Each row is a point. The window is the flat piece filled in between its corners: a triangle in 3 columns, a solid with four corners in 4, and so on. A path goes straight from each point to the next, and from the last back to the first. After which points does the path pass through the window?

Window:
[[ 51  27 -47 -51]
 [-11  48  -2   5]
 [ 44  20 -13  -5]
 [-68 -12  28   9]]
Path:
(1): [ 48  26 -52 -12]
(2): [ 58  59 -16 -46]
(3): [ -1  15  43 -43]
(4): [-30  13 -26  38]
(5): [-68 -12   5  27]
(6): [-45  -1  45 -20]
(7): [ 12  22  26 -35]
(8): [ 15  19 -48 -18]
(9): [-28  41 -36  56]
(10): [ -2  36  18 -28]
(11): [-37  40  36 -36]
(12): [-24   7 -24  19]
Through the window after points: 3, 5, 7, 9

Window (6 x 6):
[[-28  -3 -38   9 -24 -18]
 [ 99 -14  76 -23 -43 -31]
 [  6 -44  96 -62 -16 -38]
 [ -8  38 -46 -40 -38  -6]
 [ 20  41 -38  20  28  29]
 [  8 -30 -30 -44  -8 -13]]
Path:
(1): [  8 -44 -11 -32 -33  57]
(2): [ 42 -12  36 -20 -31  -1]
(3): [ 50  -9  25  -6  -3 -37]
(4): [ 17  16  16 -37  32 -50]
(5): [  9 -35  55 -21 -38  20]
(6): [  6 -18 -19 -36 -30   5]
(7): [ 22 -14 -24 -29  18 -24]
(8): [ 42  31 -13 -15  28 -65]
(9): [-28  10  -4 -15 -64  39]
(10): [ 25 -10  24 -32 -72  43]
(11): [ 39  -8  18   4   7 -82]
(12): [ 35  32 -24  19  52 -53]
(13): [ 11  30 -33   3   0  51]
(14): [  9 -24 -10 -43 -30  16]
(15): [ 11 -17 -34 -29  10 -31]
(16): [ 23  -9   1 -62  -1 -47]
Through the window after points: 4, 6, 10, 12, 14

Window:
[[ 17  73  66  36  -5  25]
 [ 26 -65 -20 -19  41   9]
 [  4 -16 -66 -48  32 -16]
 [-40 -14 -80  20  36 -29]
 [ 14 -40 -31 -12  -7 -35]
 [-45  49  42  13 -23  35]]
Path:
(1): [ 13  51  -2  49 -10  28]
(2): [ -4  32  96 -22  30 -14]
(3): [ -9 -33 -31 -29  41 -23]
(4): [  8 -55 -50  -1  22  12]
(5): [  9  34  -8  17 -20  60]
(6): [-22  29  55   8  29  -4]
(7): [  0   5  27 -25  26 -19]
(8): [  9   0 -13  30 -31  74]
(9): [ 13  19 -14   9 -23  44]
(10): [-35 -16  17  12  26 -33]
(11): [ -7   7  16 -20  47 -27]
(12): [  2 -21 -44   3   4  41]
(13): [  6   7  -6  -7 -21  32]
(14): [-36 -21  17   9  54 -60]
(15): [-20 -36 -30 -44  54 -62]
(16): [  -8  -52 -102    5   19   17]
Through the window after points: 1, 13

Window, 8 rows:
[[-32 -44 -21   9  44  60  44 -17]
 [-10 -62 -30  23 -54 -29 -39 -65]
 [  6 -38  18 -36  15 -20  -1 -30]
 [ 25  99  39  33 -24  79 -37  -6]
 [-44  84  -4  -7  60  78 -22  13]
 [ 38   3 -43  -2 -53  33 -41  -5]
 [ 13 -33 -46  16  22 -34  25 -47]
 [-32 -46  -4 -15 -29 -77  48  -9]]
Path:
(1): [  1 -24 -19 -34 -27  12  41 -62]
(2): [  9   1 -20 -19 -14  28   0 -53]
(3): [  8 -26 -13  15  11   9 -24 -11]
(4): [-16 -26 -11  44  16  -8 -20  12]
(5): [-19  11 -30 -34 -19  42  -6 -81]
(6): [-11 -24 -18 -25 -38 -29  37 -56]
(7): [ 16 -85  -1  27   3 -56  -9  29]
(8): [-14 -36  -7  13  47  32  14   3]
(9): [-42  31 -24 -23 -10  53  26 -46]
(10): [-18  14 -28 -16  10  18  20 -70]
(11): [ -2 -17  -8  18  32  11 -10  23]
(12): [  6 -61 -14  22 -22 -32 -18 -14]
Through the window after points: 4, 8, 10

Window (9 x 9):
[[  7 -10  -5  71 -34 -24 -46  10 -29]
 [-45 -66 -11  76 -36  51 -55  -3  10]
 [ 28  -4  -8 -36 -24  15  20  25  49]
 [-11 -87  -5  24  13   4  35 -35  17]
 [ 12  -3   2 -76  32 -29 -30  49  84]
 [ 38  12   8 -23  35  18  -5 -33  23]
 [ -3  19  36 -87  12  -8   3  19  13]
 [-49  10 -60  64 -20   2 -39  11 -16]
 [ 15  -4  20 -45  52  17  12  74  46]]
Path:
(1): [-15  53  51 -10  12 -24  36  27  56]
(2): [ 31 -33 -33 -61  28   3 -26  27  17]
(3): [ 86 -69 -11 -29  15  19 -19 -17 -25]
(4): [-47   5  26 -13  -7  11   5  41  86]
(5): [-21  35  48  18 -19 -16  30  35  48]
(6): [ 28 -23 -22 -39  -5  18  -5  22  37]
(7): [ 53 -29 -19 -60  16  33 -46  -5 -22]
(8): [11  9  3 -4  6  7 13 -2 44]
(9): [-29  20  31  28  -5  28  -6   8  71]
(10): [ 29 -43 -23 -42  49 -20 -34  38 -18]
(11): [ 36 -48 -40 -15   5  12 -20  -9 -19]
(12): [-30  11  44  23   9  15  16  13  50]
Through the window after points: 5, 7

Window (9 x 9):
[[   2   46    3   43  102  -33  -49  -61   22]
 [  42   85   -7  -18   55   -8  -62   21   54]
 [  16  -60  -10   14  -73  -66    2   42  -16]
 [  44  -54   -8  -58  -58   -7   10   -3  -42]
 [ -13   -3   22    0  -13   40   48   32  -29]
 [ -84   21   42  -33   37    7  -29  -10    0]
 [   8  -58  -33    6 -101   31  -21   13  -24]
 [  -1  -26  -70  -16  -56  -35   37   -5   26]
 [ -22   51   77    8   60    1  -18  -53   82]]
Path:
(1): [ 38  25   9   1 -26 -33 -10 -19  -5]
(2): [-11  33  -5  -3 -31 -36  -7 -16  30]
(3): [-16 -25   2  24  66  30   7  -3  52]
(4): [ 27 -28 -18   0  20  -3   9  16  45]
(5): [ 21  46   9  -5 -46 -20  -6  -9  -4]
(6): [ 20  -5   2 -10 -60 -12  -6  -7 -23]
(7): [ -6 -57 -24  -9 -15  14 -10  33  13]
(8): [  9 -13  -1   0  23  20 -11  28   6]
(9): [-17  51  24  -6 -30   6  28  -9 -14]
(10): [ -3  11  -7  -4 -92 -18   7   9 -14]
(11): [ 17 -63 -25   1 -35   9 -22  12  -5]
(12): [ 15 -39 -40 -17   9  42 -23  50  48]
Through the window after points: 6, 8, 10

Window, 11 rows:
[[ -53  -29  -15  -49   11  -16    9  -29   14   40   17]
 [  -2   27   -5    3  -42    1  -19  -50    7   12    1]
 [ -19   60    3   15    8  -48   21    7    7  -11  -13]
 [ -94  -11  -15   -5   -4  -21   27  -19   53    5   38]
 [  60   14  -60   47   13   22  -58  -88    2   -9   -6]
 [  -8   25  -12   -7  -13   24   32   31   39  -21   25]
 [ -12    1   56  -13  -16  -30   -5   33   28  -50   10]
 [  51   29   20   62  -31  -12  -10   50  -43  -15    9]
 [   4  -13   73   14   30   -3  -10  -94   53   24  -10]
 [ -71    4   12  -25    8   30  -57   28   12   16   19]
 [-106   19   71  -17   56   37  -41  -62  -66  -35  -16]]
Path:
(1): [-37  31  31 -15  36  -3 -20 -21 -21  -3  43]
(2): [-92 -23   2  10 -14  38 -20 -35  23 -21 -61]
(3): [-85 -15  -9  -8 -15   1   8   9  41   0 -14]
(4): [-52   3   1  -3  10 -22  16 -40  32   6  50]
(5): [  3  46  64  -2   1 -37 -46 -10  -5   0  74]
(6): [-25  -6   9  22  -7  19  10  14 -17 -35 -43]
(7): [-38 -36  40  35   6 -12 -21 -38  38  -8 -83]
(8): [-17  28  -6 -22  19   9 -14 -52  11  -3  51]
Through the window after points: 1, 3, 5

Window:
[[ -26   -8   37  -46  -12   33   21  -12   43   16    1   48]
 [ -16  -42    6   12  -44    6  -64   -4   14   20    1  -13]
 [ -53   93  -40  -55   12  -18  -15   10   16   18  -22    2]
 [  54   50    7    2   34   44  -13   14   11   25   46   26]
 [  -6  -21   29  -31   46   39  -37  -56   56   46  -11  -10]
 [ -85  -30  -16   22   14    5  -60  -33  -83   50   43   16]
 [ -25   38   46  -23  -21   40  -12  -51   37  -15   24  -11]
 [   2  -38  -55   45   -5    8   -6  -66  -34   41   26   30]
 [  -6  -54  -22 -105  -17    1  -44   -3   45  -23   29  -76]
 [   2   -4    5   52   50  -50   96    6  -12   26  -43  -89]
 [ -20   -6    6  -14   11  -45    3  -33   80   72   49   18]
 [  45   65    4  -10  -16  -56   77   -3 -121   32  -57  -69]]
Path:
(1): [-18  10  19  -5   3  -5 -13 -35   9 -14   6 -19]
(2): [-16  17  18  -9  -1  21  22 -22  30  44  11 -22]
(3): [-31   8 -33 -18 -13  20  45  26 -13  74   6 -55]
(4): [ 25  24  32  -5   9 -48  17 -38 -62  -9 -32 -14]
(5): [ 14   1   3 -36  39 -62  12 -31 -64 -52 -54 -19]
(6): [ 20  50  -1  -4 -33   6  40   7 -43  78   7 -51]
(7): [  1 -13 -12  -6 -10  23  35 -37  -8  63   3 -25]
(8): [ 15   5  12  21  28 -37 -65 -19  -5 -42  33  31]
(9): [  6   7  13 -24   8 -28 -16 -23   2   9 -11  -4]
(10): [ -3  28 -19 -31  -9  42  20  10  42  38   0 -49]
(11): [-34   2  14 -32 -22  40  26 -25  27  36   8 -17]
(12): [-15   5   7  -7   8 -22 -32 -40  14   0   4 -16]
(13): [  6  10  29 -25  -2 -15   7 -23 -24   5 -16  10]
(14): [  0  27 -16 -16  -6   0  39   4   1  57   8 -40]
(15): [-39  21  -3 -26 -27  18  -7 -19   5  41   1 -34]
(16): [-33 -11  -3  -3  34 -35 -15 -25 -31   1   3  32]
Through the window after points: 1, 3, 5, 13

Window (12 x 12):
[[ -25  -24   -1   23   12  -63  -13   -9   -5   28   31  -41]
 [  22   37   56    3   65   25  -44  -22  -17    5   29  -25]
 [ -18   23  -30   38   27  -22    0   -2   37    4    0  -41]
 [ -23   -1   93  -23   -3    3  -10  -14    0  -11  -28    5]
 [  10  -29  -31  -21   32  -39  -21   -4   -5  -43    0  -17]
 [  45  -38 -121  -70   15   16  -52  -49   25   19  -14  -98]
 [  12   23   46  -15   -3  -34   36  -18    9   21   24   30]
 [   0   18   24   19  -12    1    7   -1  -34   30   -1   33]
 [   7   36   34   15  -16  -45   -9   11  -17  -30   14  -36]
 [  30   -2   26  -23   40  -35  -15   37  -10   12  -15  -31]
 [ -34   12   -2  -42   -4   21  -11   11   11   21   37   -7]
 [  20  -17   46   13  -30   -1    0   13   25   12   26   29]]
Path:
(1): [  6 -19  -3   2  14  -9  -3   0 -13   4  24 -37]
(2): [-21 -13  41  34  19   8  27   8 -13  -7  20 -30]
(3): [ -4  30  35  -5  -1 -62 -26   8   3  12   7  23]
(4): [-12  46  47 -16 -11 -51 -55  -6 -13  49  23  14]
(5): [ 19  -6   4  22  11  38  48   5  -1 -28  -5 -41]
(6): [  3 -18  21 -13  30 -21  13  -2  -1   0  15 -36]
(7): [  2  49  -1  -4 -24 -17 -74 -14  14  11   2   2]
(8): [ 10   6  31   2  -8 -21 -58 -22  23  18 -10  31]
(9): [ 17   3  15   2   3 -25  21   3  -7  -3  17 -27]
(10): [  7 -14  31 -14   8   5   4  -9 -29   2   7 -19]
(11): [ -7  17  19  -7  11 -50 -46   1  35   3   4  -4]
(12): [  7  24 -11  -3  10 -36 -23  -6   9  11  12 -14]
Through the window after points: none

Window, 14 rows:
[[  4  -6 -42  15 -53 -32  13  -1 -47  -3 -90 -32 -19 -12]
 [ 27  68  40  57 -24 -27  41 -64 -62  42  45  33 -14  12]
 [ 52  -4  21 -23  32  27   6   1 -87  -6  42  32  46 -19]
 [-12  31 -56 -18 -57  60  56 -34  -4 -40  42  10  21  61]
 [ -4 -40  -2   4  38 -39  29 -17  32  35  -5 -31  38  43]
 [ -9  36  15 -29  17 -33  25   2  -9 -16 -40 -14 -66 -17]
 [ 38 -55 -25  36 -11  -3  49 -41  29 -42  15  25  -6  22]
 [-75  77 -25   2 -22  12   0  27 -37  -3   0  67   4 -45]
 [-77 -33  -2   5 -49 -19 -26  14  11 -22 -16  12  56  65]
 [-46  -6   0 -16  58  59  48  33   3 -13 -33   9 -47  17]
 [ 18 -25 -29 -30 -75 -11   1  -2 -13  39 -54 -14 -66   1]
 [ 18  20 -27  20  67  -9 -57 -45 -35   3 -97  53  -9  -4]
 [ 64  46  22  15   1  83   5  28 -19 -48  -3  42  10 -75]
 [ 71 -13 -24  10   2  31 -15 -41 -71 -13  17 -74 -27 -47]]
Path:
(1): [ 39  21 -29  40  13 -40   9  32 -47  -9 -13  -6  -3  56]
(2): [ 34  21 -14  18   7   5  13  -8 -28  -1  19   5 -21  16]
(3): [-25   6  21   4 -20  29  32 -65 -45   2 -32  -6  11 -39]
(4): [  7  16  20  -6 -49  44  78 -68 -11   7 -30  13  23 -41]
(5): [ -8  -4 -19  11   8 -11  -4  36 -29 -15  33  -2 -17  44]
(6): [ 34  44 -64  46  40  -1   4  55 -17   5 -15  36 -62   7]
(7): [ -4  -5  40 -44 -17  48  34 -77 -39 -19  -9  -5  30 -41]
(8): [-19   2   0  16 -22  34  46 -37 -33   3 -35  10  -2 -29]
(9): [ 58 -19 -23 -11  37 -18 -13  28   9 -28  40  10 -35  53]
(10): [ 39  20 -33  39 -28  -2 -13  35  18  -8   3  10 -19  23]
(11): [-34  -6  16 -40   3  26  59 -82 -83 -31 -38  18 -10 -44]
(12): [-28 -14  -6  -9 -26   5   9 -17 -25  -3 -13  13  26  -1]
(13): [ 58  13 -23  48 -11   0 -26  42  -6 -14  -3  -8 -38  68]
(14): [ 50  33 -27  39 -29  -5   6  74 -32 -14   2 -11  -1  -3]
(15): [ -18  -12   11   -5   21   32   19 -116  -33   12   -2   35    3    5]
(16): [-28 -34  -2 -30 -11  20  13 -60 -10  10 -22  -2 -19 -26]
Through the window after points: 2, 8

Window, 14 rows:
[[   8   -8   25   44   11  -13   97   22    0  -50   27   34  -13  -76]
 [ -26  -67  -11   27   -8   15   31  -22   18   49   19    7   15   29]
 [   4   59   -9    5   12   23  -49   13  -24  -27   12   65   66   38]
 [ -10   22   27   11  -30   17   -4   12   17   52   26   -3  -14   25]
 [ -70  -14    9   -6  -44  -41    4  -42  -12   38   21    1   27   32]
 [ -33   12    1  -19   24   17  -35  -14   -7   25   37    5   -4  -30]
 [ -21  -28    0    2  -23    4   37   52   41  -21   11    6   29  -38]
 [ -13    1   -6   52  -18   43   43   27  -24  -73  -27   25  -22  -53]
 [  21  -12  -21   -8  -17    2   99   25  -35  -22  -12   12  -10  -66]
 [  33  -42   24   24  -41    6  -62  -29   -5   -5    6  -13   34   41]
 [ -29  -41   28   19   18  -24   55   38  -34   10  -20   -9  -11  -22]
 [ -17  -60   16   -1  -39  -20  -14    1   -6   39   10   46  -30    8]
 [  21   96   -4   -3   39    9  -49  -26    8  -55  -69   63   23   -3]
 [  47   63  -47   21   39   -8  -17   18  -15 -121  -37   32  -49    2]]
Path:
(1): [-22 -22 -26  63 -49 -21 -16  21  -1  50  42  34 -15 -77]
(2): [ 10  10  22  -5  28  13  50  11  -4 -72 -19  19  12  10]
(3): [-38 -23  31 -32   7  16  33 -17  -6 -71  14  52 -17  -1]
(4): [ -2  -1 -11  29 -14 -11   5  28  14  26 -13  -1  27 -16]
(5): [ 64  68 -21  29  -6  -8 -47  36  -8  11 -44  28 -13 -70]
(6): [-46  -6  -3 -12  41  11  27 -29  -7 -95  15  23  -9  52]
(7): [-22 -15  44 -35  22  48  31  14   3 -20   7   2  -6 -13]
(8): [  7  10 -46  64 -54 -49 -17  28   9   5   4  37  38  -1]
(9): [ 30  -5 -23  49  -2  -2  -2  20 -16 -13  -5  54  12 -33]
(10): [-19   3  32 -22  -2  16  17  -1   2 -17  -1 -23  -8  26]
(11): [  6   6  17  -7 -11  17  10 -34   7 -54   3  28   3  -1]
(12): [-38 -51 -42  55   7 -39  22  95 -33  66 -18 -12  15 -39]
Through the window after points: 1, 3, 5, 7

Window (14 x 14):
[[  -7  -46  -34   28   27   28   45   72   55   38  -14  -40  -41  -10]
 [  54  -33  -34   20   23    6   29  -23   71    4  -21   36   19    6]
 [  45  -31   24   33   54   22   14   49  -20   54  -54 -100  -20    0]
 [   0  -23   18  -16   72   43    4   37   25  -10  -31  -80  -41   41]
 [   3  -35  -87   -5   28  -62   27  -17   -2  -39  -12   60   -8   -6]
 [ -16   51  -27   11  -19    6   -5  -36  -11    8  -65   12   32    7]
 [  36  -13  -20  -10  -24  -26    3   20   49  -53   10    4  -12   13]
 [  -5   58  -48    5   44  -16  -94  -51    9  -13  -14   28    9  -24]
 [ -34  -84  -35    7   -4  -35    6  -25   40   -8   11   15   28  -12]
 [  -6  -24   20   42   13  -21   24    9  -11   -4  -44   77   39  -16]
 [ -31  -35   38 -106  -19   35  -13   59  -56   61    1  -13   -2   32]
 [  12  -30   -9  -86    6  -34   74   15   61  -43   42    3  -18  -36]
 [ -18   -9  -59   -8   11  -24   41   48   34   15   16    8   67   20]
 [ -25   26   34   -9   -4   39  -68  -83  -68    4   61   18  -11   31]]
Path:
(1): [ 32 -17 -52  -9  27  36  13  17  19  -3 -29  28  34 -25]
(2): [  3 -41  22  29   0 -57  33 -29  75  23  16  -2 -25  58]
(3): [-55  21  30  -9  47 -36 -11  -2   7  48 -26  36 -36  11]
(4): [ 41 -41 -47   6  23  42   8   3   6 -23  -7 -52  21  -3]
(5): [  7 -22 -26   5  31  33  -4   9  -9 -10  -6  -6  10 -10]
(6): [-12 -21 -10  -6  24 -20  -2   4  44   0 -15 -13 -13  15]
(7): [  4   8   5  23  37 -54  23 -18  32  24   2   9  -4  17]
(8): [ -5 -41 -79 -14 -14  45  -6   3  -7 -49 -31  20  28 -23]
Through the window after points: 1, 5

Window, 14 rows:
[[ -25  -27  -25   13    3   12  -34   11   61  -19  -52   17  -19   20]
 [  30   48   28  -44  -40  -24   -7  -41   33   65  -15  -11   19  -41]
 [   3  -18  -30   20  -51  -29   67   32   67  -13  -55   14  -66    2]
 [  33   23  -61    1    8   45   25    6  -13  -34   34  -25  -23  -35]
 [   9  -19   83  -55  -26    6   -4  -40   -4    8   19   24   28   14]
 [ -25   89  -11    1  -18  -42   50   -7    4   25  -12   -4   14   55]
 [  66    8  -13   30   56  -17   27   -8  -31  -15  -77  -23   33   -4]
 [ -25   17   27  -12   32   28    4   33   17   16   34   21    1  -12]
 [ -21   59  -30  -42   14  -20  -34   15  -24   55   12  -30  -35   63]
 [  25  -19   34  -36   -2  -24    5  -31   16   12   75  -18   38  -17]
 [ -22   56  -20   38   -6   21  -13   12    9  -22   61   -8 -121   17]
 [  40   19  -37  -18   50   15   -7  -39   -8   17   28   12  -25   -1]
 [ -18  -54    8   18  -20   -9  -37  -46  -37   14    2   31  -35   -6]
 [  27   13    5   22    8   31   32   31   15   21   23   -4   36   45]]
Path:
(1): [ 38  48 -46 -17 -15 -56 -19   5  -3 -59  -1  26  -5  32]
(2): [-24  -1  -1  19  21  45  28  -2  16  65  16 -34 -28 -11]
(3): [-20 -19  11 -23  21  20  37 -48  19  21 -18 -58 -30 -17]
(4): [ 19  22 -13  23 -39 -32 -14  36   4   1  20  61  -7  29]
(5): [ 25  79 -47  -2   2 -44 -11   6  -9 -18  28  25  -4   7]
(6): [ 16 -42  39 -18  -2  43  19 -38  14  31 -10 -30 -13  -4]
(7): [-22  -5   6  40  13 -16  41 -56 -17  30   1 -50 -20   8]
(8): [ -2  35 -11 -20 -13   2 -20  23  11  -1  11  38 -18  18]
(9): [ 15  16   9 -26 -19 -29 -21 -27   2  24   9  32  10 -18]
(10): [  9  17  14 -10 -23   3   5 -25  24  42 -19 -26 -15 -13]
(11): [ -8   7  50 -25  13   9  60 -61   1  23 -11 -19 -18   5]
(12): [ 27  20  -5 -17 -11  -6 -30  18  -2  16  46  17  19   1]
(13): [ 17   6  10 -23 -50 -33   9  22   8  13  32  45  19  15]
(14): [ -4  20  18  12  68  32  -3 -44  14  24 -32 -51 -24  -4]
(15): [-37 -35  33   7  65  22  13 -42  19  35  30 -35 -25   8]
(16): [ 46  26 -36   2 -10   4  -7  13  -9 -20  -7  16 -20 -11]
Through the window after points: 3, 7, 9
